Every row gives one point. The last column is the point's height on a tilted bowl or saddle (a function of degree 2), plus a little noise. Along how many of its main directions does it bend up, bend down or stay straight?

Points:
32  20  45
-3  -20  49
-9  -25  50
1  -95  9
19  -5  47
-61  15  -19
-22  41  -4
-29  -34  50
17  14  45
-11  28  23
-20  17  25
Directions: 0 up, 1 down, 1 straight

Points (15 x 4):
-32  14  9  -7
-8  3  19  -17
5  30  -91  92
20  15  -31  18
-45  10  88  56
33  -12  -32  20
59  45  61  -47
28  -17  17  -23
2  -12  63  -15
25  43  -42  49
-9  -31  -67  28
70  -32  37  -31
42  -15  -23  14
2  48  18  -28
-5  -33  -5  -4
Directions: 1 up, 0 down, 2 straight

Points (23 x 5):
13  -33  -59  12  43
32  3  38  29  9
7  -10  -34  -37  21
-52  82  17  -6  51
-51  21  -54  16  26
47  14  -50  -5  14
14  40  -41  -37  9
-80  4  -32  -50  47
26  -75  -66  20  92
-10  -26  27  -28  31
-71  -30  -16  -11  39
50  -30  30  -20  51
24  7  -7  -71  23
-62  -36  -35  -22  41
14  -49  57  43  11
26  -59  8  -49  53
15  6  -79  -8  20
24  35  44  -7  30
6  -69  10  23  42
11  20  42  17  9
19  25  40  59  -28
-5  -50  46  -5  32
-2  -5  -28  12  15
Directions: 2 up, 1 down, 1 straight

Points:
23  -22  16  9  46  0  6
12  11  -18  -7  -58  -41  -13
5  0  -2  -16  -10  -16  6
0  -1  -23  33  11  38  49
-17  -41  -15  19  43  -50  -2
14  16  17  -18  54  -12  6
3  -26  11  -23  -20  -29  22
-22  -8  -31  12  -30  -7  19
-21  -27  24  -26  10  20  45
-45  -29  -17  -31  -30  -15  46
-33  -57  -2  -41  6  1  79
39  -21  26  73  6  46  -41
45  -17  -20  -62  -25  -15  -64
42  -36  7  4  -8  -10  -20
10  20  17  -6  95  7  -53
45  78  -14  11  18  9  76
-30  1  -39  41  -6  -11  68
-15  -14  -35  23  -8  -21  22
-13  39  -3  27  24  -6  -39
12  4  -14  -17  12  -3  1
-10  -27  -2  16  -26  -15  -22
4  0  1  -5  36  -15  2
-25  -10  -23  -10  3  -15  7
-12  -14  -34  -1  -5  64  9
-26  12  10  28  -18  42  -22
-9  -12  -5  10  -29  27  0
-28  12  19  35  -8  -31  -62
-11  -18  17  52  2  30  -72
13  -18  39  27  -26  14  -74
25  7  24  -25  4  12  41
13  2  -11  -6  -44  37  7
22  -6  -9  -3  -2  0  10
-14  9  31  -32  17  -3  29
34  13  19  4  3  26  32
0  -16  3  -30  -3  -12  25
-6  24  7  -18  43  2  -35
33  -21  -7  -1  -13  -18  -11
14  4  -7  17  -10  -6  13
-25  -8  8  -11  -22  12  7
-10  -4  16  -23  -19  -2  20
-14  -16  18  11  22  -39  -16
-5  -5  -6  3  3  0  0
21  -36  30  30  2  5  -73
-38  -11  -19  -38  1  28  -10
31  -16  37  22  29  2  -33
5  4  3  22  -9  -19  -9
Directions: 2 up, 2 down, 2 straight

Points (76 x 9):
16  -64  -53  3  -4  21  -17  51  -52
-10  34  -19  -30  -40  -40  -17  -39  -26
-73  -5  46  50  4  10  -53  -14  -73
10  -54  22  19  9  13  27  34  -25
-17  5  -22  35  -30  -5  4  -10  -13
69  23  33  -40  -30  49  53  7  -51
-4  14  -73  30  45  -10  -7  -5  -30
-19  16  -10  -34  -38  30  -30  48  -32
-5  -28  10  22  -36  -31  -44  3  -30
-20  -36  46  28  -18  9  8  18  -28
-11  -35  9  -53  43  -21  10  -32  -31
-11  14  12  -21  -43  40  -7  9  -20
11  49  23  29  32  38  -11  -5  -8
-28  -7  39  -22  -20  -82  -29  -42  -42
-16  25  31  45  5  -56  5  13  -26
-17  -2  -17  -27  15  -21  -13  -32  -11
-2  62  14  20  -56  -8  -38  6  -40
25  37  17  -19  -45  -8  20  29  -15
30  30  60  -28  25  -15  19  23  -31
-28  32  -14  30  -21  -36  -49  -43  -46
41  -1  15  13  -15  19  -14  29  -9
-57  -25  -13  -8  7  33  -27  52  -44
-51  24  -33  42  1  -54  -4  -16  -34
34  -16  32  -18  27  50  19  10  -26
4  -1  -31  10  -14  48  -43  12  -22
-7  -34  20  -69  -4  -4  -2  -15  -35
60  2  5  18  2  -31  69  39  -39
-9  4  -8  -26  -27  8  -73  -3  -41
-29  -24  18  9  9  -8  42  43  -21
93  -9  9  29  -28  7  -4  5  -38
-8  65  33  -48  -9  3  6  6  -29
-33  -13  -51  -8  28  -55  -8  12  -14
-10  80  -25  23  -18  44  25  -5  -25
-3  2  -30  7  -21  -8  -15  -2  -8
-44  -13  -24  -26  -30  -37  13  8  -11
6  -50  20  3  19  -51  5  -22  -25
12  34  -7  -20  21  -1  -17  42  -8
19  31  -26  -53  -32  -32  -45  27  -33
-1  15  51  -10  -43  -6  41  17  -26
-32  -2  -35  39  -21  -20  0  40  -26
-31  1  -24  -9  56  -24  -11  -35  -21
15  -56  2  -22  -23  -52  -41  48  -47
1  -22  54  8  14  17  -82  0  -61
-44  11  66  -33  -17  -4  5  15  -43
33  39  -4  9  26  -59  -17  8  -22
-30  -14  3  -24  -36  5  48  -52  -37
-10  38  -54  15  28  -17  -77  -66  -74
-11  63  -24  31  15  8  81  4  -35
-34  24  -16  -18  13  23  15  -79  -51
-13  -21  8  -25  23  -29  17  -40  -18
14  -36  25  12  37  -2  29  50  -26
3  47  -9  43  -5  -21  23  0  -14
-10  -78  -5  41  -34  19  20  -20  -40
44  -4  24  -3  14  -5  -48  17  -28
-24  -35  22  15  -34  69  22  -54  -50
40  -43  9  -38  28  -25  -43  -37  -49
-34  -45  43  17  -51  38  14  -20  -49
-61  18  61  -20  -42  -9  -12  -8  -58
-7  -11  -8  0  -38  50  5  -72  -44
-26  75  -5  4  -6  41  7  44  -17
-33  60  -9  20  -55  19  47  -43  -52
-3  38  -17  -4  5  27  -53  -34  -34
-87  49  4  -2  -4  -24  -35  31  -51
8  12  95  18  10  11  25  3  -46
-69  -3  13  17  -49  -8  -6  22  -42
-35  -2  3  15  -24  21  -49  16  -30
38  25  -27  44  4  -6  12  -12  -15
-20  -19  30  47  -64  65  -3  -59  -58
13  39  -43  -67  -32  59  -33  1  -61
-12  -35  61  18  -41  -5  -32  -51  -64
14  -7  27  8  -1  -52  34  -35  -26
-42  -12  30  -36  -55  49  28  -24  -56
17  31  14  -12  55  15  -2  -32  -27
42  -23  -42  -4  4  3  -61  15  -40
-21  23  -24  -29  21  -27  14  -32  -12
48  35  33  8  -9  -47  10  8  -27
Directions: 0 up, 7 down, 1 straight

Points (67 x 9):
-20  -21  -17  -2  -16  -29  -41  25  -30
-36  -21  -69  19  2  0  -3  -51  -2
-15  -37  30  -5  -49  9  22  36  -41
13  -22  -76  31  5  20  -15  -61  -2
-69  14  -56  0  31  0  -83  -32  -73
-47  -1  16  -19  33  -10  -2  -18  -21
-60  77  45  -5  -20  -8  -22  8  -76
56  -17  32  -60  20  27  -3  -16  -35
-20  16  21  5  14  42  -28  -16  -22
-38  -6  7  -47  27  43  -33  -59  -61
-7  -34  -11  -3  36  27  32  25  -13
19  -17  6  -11  -7  65  16  -3  -14
-22  4  -25  -18  9  61  44  18  -1
-7  13  -23  -8  5  -60  -32  27  -36
-3  16  -17  -11  8  -72  -34  64  -58
-35  27  -35  2  -62  -35  60  -23  -33
19  -29  -19  3  19  -38  5  -66  -13
-11  -9  -21  -23  43  -38  10  -32  -29
50  -28  12  30  -9  20  16  -85  9
2  -1  29  18  -30  3  -27  -26  6
22  -33  -25  -3  -2  54  3  14  -14
37  19  -4  50  -38  32  -1  -36  -1
29  52  -11  -18  53  -16  -19  -2  -26
21  39  16  -8  19  -14  22  -14  -8
-29  -16  14  87  19  30  26  -92  12
-7  -20  34  -5  -11  -20  36  -34  -4
-9  -1  53  -35  22  34  -29  -11  -33
14  47  24  -14  43  14  26  -44  -24
-8  -9  -1  7  -19  -28  -25  10  -11
-4  39  23  19  25  -20  33  -9  -6
-9  -36  12  41  59  -32  11  -31  -12
-16  10  20  -49  2  -12  8  78  -30
-42  39  47  -7  38  -42  37  -10  -26
30  -58  19  0  -62  6  20  2  -30
24  -3  -8  3  -52  7  40  -9  -14
-41  -35  -49  22  58  57  -12  -24  -52
-47  -42  14  -35  19  -39  -17  -11  -44
-38  95  42  -78  -4  7  11  -44  -95
29  -23  -30  -19  21  14  14  30  -8
22  -24  22  0  -33  26  6  -18  -6
66  37  -19  28  23  -33  -1  -42  -27
-7  32  25  -5  28  -22  -21  13  -15
0  24  -8  31  -29  36  10  -35  -1
11  28  19  -2  -3  -15  -28  -3  -15
-53  31  35  75  6  -5  21  0  -19
44  -62  -40  17  -23  -59  8  -10  -32
6  30  -19  -17  -43  -33  -22  47  -55
-32  -66  18  -25  23  2  2  13  -38
42  31  -41  -33  -23  27  7  -14  -18
-35  41  37  -61  0  25  -8  -2  -49
-15  -16  -13  43  8  12  21  65  -26
-30  -26  -41  58  -11  29  17  22  -11
5  19  7  12  2  -19  -12  37  -14
21  -8  -3  35  -14  -19  -17  14  0
-16  25  -2  19  11  -5  34  33  -6
-8  -39  5  17  -48  15  15  11  -12
-52  14  13  -42  -7  -5  33  -34  -31
11  -2  1  -28  20  8  44  -27  -9
-13  -14  -1  5  1  -29  7  -59  4
2  48  -12  -12  25  2  51  -30  -12
-5  -5  -5  -32  -57  -39  50  50  -63
33  -6  -53  16  -30  12  29  4  -4
10  10  7  -20  -24  20  18  -26  -11
-11  -18  -20  -6  9  33  30  26  -4
-41  66  0  -21  49  -25  -19  -8  -43
38  14  -4  18  -7  10  13  -42  0
-37  -20  71  -2  9  9  -16  2  -17
Directions: 1 up, 6 down, 1 straight

Points:
-9  15  33  24  -28  40  6  40  -24
13  -3  -7  -17  -21  -20  -2  39  -8
24  6  -3  40  -3  -18  23  -37  -18
-29  -40  36  -23  -22  -26  3  49  -44
-42  29  -27  16  -17  -2  -30  18  -20
-51  11  24  -32  12  -27  3  2  -37
20  37  30  27  -7  5  8  60  -36
27  20  -44  -21  35  -34  6  -14  -23
-4  -7  -10  -58  -37  -12  21  19  -26
-35  -11  -26  -8  48  9  10  -15  -26
56  -7  41  -5  4  -10  20  25  -37
35  -8  -9  -18  -27  -20  34  -6  -20
11  10  30  5  52  -18  -11  21  -44
11  -3  28  8  -16  5  -12  16  -5
-55  -13  13  47  18  0  7  -10  -31
-6  -9  26  -25  -13  34  -9  -1  -9
30  -17  -2  -8  21  -1  11  -5  -9
-12  -6  -29  26  -42  3  -9  -31  -12
-7  15  -10  -16  -7  -9  16  12  -2
18  -37  20  31  50  14  6  28  -46
-18  13  -24  -30  -1  33  -17  15  -9
-48  46  -32  -13  -28  -28  -18  15  -30
19  -52  65  7  16  -37  30  -42  -95
46  24  12  -5  -6  14  4  11  -11
-38  -3  -19  -10  18  7  -43  14  -20
28  36  -7  22  -77  5  31  -56  -76
36  1  23  -1  4  1  8  50  -25
19  -14  16  32  -24  -2  3  40  -13
2  -12  -4  26  -3  0  -35  -3  -3
-3  16  20  -13  -36  -14  -5  -29  -7
26  -10  -34  9  30  -1  -31  -24  -1
65  -44  -31  -12  -11  13  -8  51  -39
-32  27  -27  0  0  27  49  25  -22
-24  -3  55  -29  -1  54  -2  -4  -36
19  42  12  22  -39  -4  0  14  -13
37  -6  -13  -51  30  -1  9  1  -26
9  -31  10  -21  -8  -12  -56  32  -26
-95  36  29  40  -26  18  -7  -32  -76
42  -5  32  36  -7  -2  -17  70  -51
-4  19  -23  -15  -8  30  6  -11  -1
-5  -45  -5  -51  -7  24  -10  26  -22
19  20  17  -4  26  -28  -51  -9  -14
2  -6  -65  7  -6  -20  16  30  -14
9  -15  -17  19  -18  11  5  25  -1
2  -7  46  27  -3  10  -32  14  -29
-2  -17  22  19  10  -20  25  3  -11
-13  -17  -12  6  -26  -1  -50  23  -11
23  -4  16  29  21  -26  -10  -21  -15
-17  -4  -5  -5  11  -18  33  -26  -16
17  -15  -33  -6  4  -15  12  9  0
37  -33  -4  43  -20  -21  -43  -36  -25
-14  8  -11  -25  -25  26  -6  -30  -2
-7  27  -26  -35  -25  15  -10  17  -8
30  14  -4  -3  -25  11  -38  -19  8
7  18  21  10  -20  -19  11  -6  -4
-11  -3  12  -46  10  15  21  -33  -23
1  -47  12  2  23  3  37  -1  -23
0  20  -1  -48  -25  8  -12  -28  -3
12  -44  9  -8  25  13  17  -22  -27
-38  52  -6  32  3  17  -32  0  -33
-17  -7  25  33  -12  35  32  0  -10
Directions: 0 up, 7 down, 1 straight

Points:
19  -38  -45  2  -21  48  -19  24  2
-10  -5  17  -25  13  44  32  -2  12
-20  -65  42  0  43  23  -24  42  3
18  -15  -77  3  7  29  -76  48  -55
25  17  40  -10  -11  -30  -5  -30  -14
24  -36  11  10  -51  -13  -24  11  -17
19  8  -29  5  7  43  41  17  7
18  5  7  18  26  -5  7  -2  -5
18  25  -39  -15  -25  -2  2  -70  49
-31  35  -26  1  -16  50  -51  -75  -7
23  -17  4  -25  3  19  -16  18  5
10  -38  35  33  17  -26  13  11  -27
-21  12  17  -6  -26  -28  -17  16  -14
15  23  49  -49  -37  3  -10  -34  -3
14  -7  -41  3  1  24  29  49  -1
-1  8  -39  -51  -18  -2  -42  -22  -10
-24  -16  -50  36  -13  -34  17  37  -30
-43  -13  18  13  1  24  23  -14  9
-35  32  26  -60  -5  -2  39  54  -28
-15  16  2  15  1  -1  -36  -61  -13
-10  -10  6  67  -17  -2  23  -26  -23
-19  -15  -4  -47  23  1  -4  14  1
60  45  7  -30  -29  11  20  70  -62
-12  9  -37  44  -11  -35  5  34  -34
6  -44  45  13  37  -19  -1  -3  -30
26  -9  9  -33  33  37  6  5  0
-15  1  -38  32  -68  26  -78  -18  -34
-55  41  -52  4  -31  -21  -37  16  -49
-11  -44  18  -34  -25  11  6  36  -3
-24  -17  23  -35  42  -41  -16  -6  -36
8  -24  -20  14  3  17  40  -9  11
63  2  29  23  -7  -16  -18  -31  -9
-14  18  -31  -8  27  23  -4  41  10
7  -35  22  -15  5  -49  -15  6  -36
-62  -34  -56  -4  20  -3  -3  16  -5
17  -18  -23  25  14  -2  50  31  -13
-41  -36  4  -6  6  -12  12  -21  -6
7  85  -22  -32  -53  -6  -27  25  -56
-14  -38  -2  43  -4  9  -2  -59  -16
-14  49  1  -22  9  -46  39  -46  -41
-1  42  -15  1  30  -46  -18  -32  -48
-15  -2  -25  -18  -22  -16  47  -10  2
-19  16  12  32  9  -10  -28  -15  -18
-10  17  -19  -46  -35  3  44  -36  19
17  11  -32  21  -3  11  35  23  -2
30  38  14  9  15  -18  25  39  -37
-78  -41  -52  46  52  -1  28  21  -11
-3  -71  -15  10  -35  -14  -14  2  -29
-3  -17  41  32  -19  27  -27  26  -14
31  20  26  62  26  19  56  -34  -46
-1  -5  -13  33  2  39  -1  2  11
-37  25  -74  22  -11  32  64  20  -40
10  -4  36  10  39  -14  23  24  -14
-25  -4  -83  31  -63  38  -9  41  -40
-17  25  -5  24  -5  51  70  59  -34
-45  -11  33  -15  50  -9  5  6  3
-14  22  -14  75  19  33  31  17  -38
-18  73  9  13  -70  -9  -35  17  -65
-31  23  11  23  23  1  15  35  4
36  -11  -25  -9  -25  12  25  -24  41
39  -67  -33  2  -27  27  -12  0  -8
-38  -5  41  -7  9  -1  27  -1  0
-95  13  -40  -30  28  -2  -3  -12  -28
63  -30  26  75  -10  -36  65  13  -95
-43  -29  -36  10  -11  -27  2  55  -5
-53  -2  26  24  -5  -47  42  8  -29
Directions: 1 up, 7 down, 0 straight
